Each wall is flat, endless, passes through zero and stands at right angles to its row. A trip goes straight from one point to another. Which walls does it cross, in order?
In the rows, 128 means zero.

Walls:
(1): | 71 | 91 |
(2): | 139 | 110 |
(3): |  86 | 127 |
(4): | 127 |  57 |
Trips:
| 168 | 103 | to | 122 |  95 | => 1, 3
| 119 | 104 | to | 107 |  72 | => none
| 192 | 112 | to | 106 | 127 | => 1, 3, 2

Walls:
(1): | 107 | 165 |  86 | 118 | 118 | 117 |
(2): | 144 | 105 | 132 | 133 | 117 | 152 |
(3): | 146 | 124 | 104 | 105 | 116 | 127 |
(4): | 184 | 147 | 182 | 156 | 159 | 122 |
(5): | 112 |  73 | 124 | 123 | 100 | 161 |
Trips:
| 131 |  55 | 134 | 175 | 131 | 165 | to | 103 |  93 | 135 | 163 |  55 | 120 | => 4
| 130 | 121 |  83 | 172 | 153 | 109 | to | 111 | 102 | 102 | 160 | 118 | 161 | => 5, 2, 1
| 128 | 154 | 131 | 187 | 132 | 105 | to |  76 |  91 | 123 | 106 |  99 |  81 | => 4, 5, 3

Walls:
(1): | 139 | 115 | 137 | 114 | 154 |  91 | 109 | 171 | 127 | 122 | 145 | 110 |
(2): | 163 | 146 | 156 | 129 | 119 | 152 | 146 |  94 | 156 | 109 |  95 | 106 |
(3): | 186 | 126 |  86 | 107 | 151 | 101 |  88 |  82 |  99 | 175 |  68 | 144 |
(4): |  97 | 139 | 178 |  94 |  86 | 147 | 101 | 125 | 150 | 134 | 138 | 120 |
(5): | 130 | 151 | 131 | 124 | 102 | 145 |  90 |  76 | 154 | 161 | 149 | 154 |
(6): | 140 | 114 | 119 |  97 |  52 | 103 | 132 |  93 | 155 | 156 | 161 | 116 |
(7): | 162 | 116 | 103 | 148 | 103 | 129 |  76 |  55 | 171 | 108 | 150 | 137 |
(8): |  64 |  93 | 125 | 126 | 109 | 133 | 111 | 176 | 120 | 157 |  89 | 158 |
(9): | 164 | 145 |  68 |  95 | 134 | 102 | 167 | 140 | 143 | 117 | 115 | 180 |
Trips:
| 148 |  70 | 139 | 129 | 109 |  97 | 117 | 171 | 125 | 138 | 129 | 106 | to | 152 | 117 | 122 | 151 | 117 | 193 |  94 | 175 | 119 | 189 | 108 | 143 | => 3, 4, 6, 5, 1
| 160 |  39 | 158 | 188 | 124 | 121 | 116 | 177 | 105 |  98 |  99 | 125 | to |  83 |  80 | 134 |  87 | 136 | 178 | 104 |  96 |  93 | 159 | 122 | 128 | => 3, 4, 1, 5, 6
| 123 | 161 | 127 | 163 |  92 | 106 |  70 | 127 | 150 | 109 | 161 | 143 | to | 145 | 121 | 133 | 183 |  98 | 133 | 129 | 125 | 160 | 143 | 192 | 103 | => 1, 2

Walls:
(1): |  83 | 150 | 125 | 130 | 113 | 125 | 122 | 123 | 111 | 138 | 182 | 140 | 108 | 150 | 149 | 110 | 177 | 100 | 129 | 134 |
(2): | 128 | 156 | 116 |  27 | 112 | 130 | 147 | 113 | 139 | 119 | 120 |  99 | 137 | 121 | 129 | 112 | 116 |  94 | 146 | 137 |
(3): | 142 | 123 | 119 | 140 | 193 | 141 | 108 | 130 | 128 |  99 |  87 | 123 |  89 | 110 |  96 |  87 | 110 | 141 |  98 | 114 |
(4): | 142 |  57 |  89 | 107 |  93 |  86 | 141 | 103 | 167 | 150 |  85 | 131 | 166 | 168 | 109 | 139 | 102 | 141 |  82 | 130 |
(5): | 113 | 145 | 122 | 148 | 199 | 132 | 127 | 122 | 116 |  71 | 145 | 159 | 148 |  51 |  99 | 134 | 136 | 151 | 184 | 100 |
(6): | 140 |  64 | 107 |  83 | 105 | 158 | 143 | 129 | 134 | 152 | 138 |  93 | 138 | 154 | 105 | 131 | 121 | 141 | 114 |  85 |
Trips:
|  53 |  94 | 145 | 147 | 132 | 113 | 176 | 112 | 177 | 147 | 150 | 154 | 100 | 132 | 155 | 125 | 104 | 154 | 158 | 134 | to | 130 |  99 | 134 | 138 | 147 | 118 |  78 | 147 | 165 | 118 |  87 |  83 |  86 | 128 | 139 | 149 | 141 | 133 | 117 | 135 | => 5, 3, 1, 6
| 171 | 146 | 105 |  92 | 127 |  74 | 169 | 125 | 156 | 158 | 116 | 132 | 134 | 141 |  81 | 117 | 111 | 134 | 103 | 146 | to | 136 |  47 | 171 |  83 |  66 | 126 | 164 | 151 | 148 | 152 |  58 | 170 | 159 | 162 | 189 | 122 | 140 | 135 |  80 | 167 | => 3
| 109 | 137 |  68 |  88 |  90 | 157 | 137 | 141 | 114 | 100 | 132 | 112 | 136 | 141 | 157 |  93 |  93 | 129 | 102 | 150 | to | 154 | 139 | 123 | 145 | 171 | 167 | 135 | 136 | 162 | 124 |  94 | 135 | 120 | 115 | 103 | 116 | 150 |  63 | 159 | 117 | => 3, 4, 1, 5, 6
| 135 | 162 | 155 | 188 |  74 | 132 |  89 | 106 | 130 | 133 | 142 | 102 |  77 |  96 | 109 | 138 | 138 | 122 | 177 | 142 | to | 141 | 132 | 137 | 159 | 126 | 124 | 134 | 188 |  97 | 136 | 141 | 105 | 144 |  79 | 137 |  97 | 226 |  94 | 105 | 175 | => none
| 104 | 148 |  94 | 130 |  99 | 120 |  98 | 108 | 158 | 162 | 137 | 132 | 142 | 155 | 137 | 125 |  96 |  96 | 172 |  93 | to | 120 | 163 |  77 | 157 | 117 |  72 |  83 | 131 | 121 |  95 | 163 | 120 | 146 | 153 | 121 | 125 | 134 | 164 | 149 | 154 | => 6, 5, 2, 4
| 155 | 183 | 105 | 126 | 122 | 139 |  76 | 135 | 123 | 131 | 109 | 145 | 157 | 121 | 103 | 127 | 110 | 148 | 128 | 130 | to | 130 | 124 | 176 | 112 |  99 | 104 |  79 | 169 | 141 |  88 | 106 | 161 | 146 | 102 | 141 | 124 |  76 | 177 | 139 |  92 | => 2, 4
| 144 | 125 |  65 | 131 | 124 |  99 | 136 | 125 | 119 | 143 | 142 | 185 |  97 | 120 |  93 | 129 | 123 | 133 | 138 | 186 | to |  82 | 105 |  79 | 199 | 134 | 139 | 119 |  93 |  88 |  84 | 160 | 135 | 135 | 148 | 131 | 118 | 129 | 198 | 170 | 122 | => 4
|  99 | 123 | 127 | 147 | 141 | 104 | 101 | 182 |  83 | 113 | 105 | 128 | 146 |  98 | 105 | 121 | 141 | 164 | 117 | 101 | to | 113 | 161 | 119 | 100 | 146 | 116 | 179 |  92 |  51 | 106 | 108 | 152 |  97 | 138 |  76 | 115 | 141 |  91 |  87 | 107 | => 1, 2
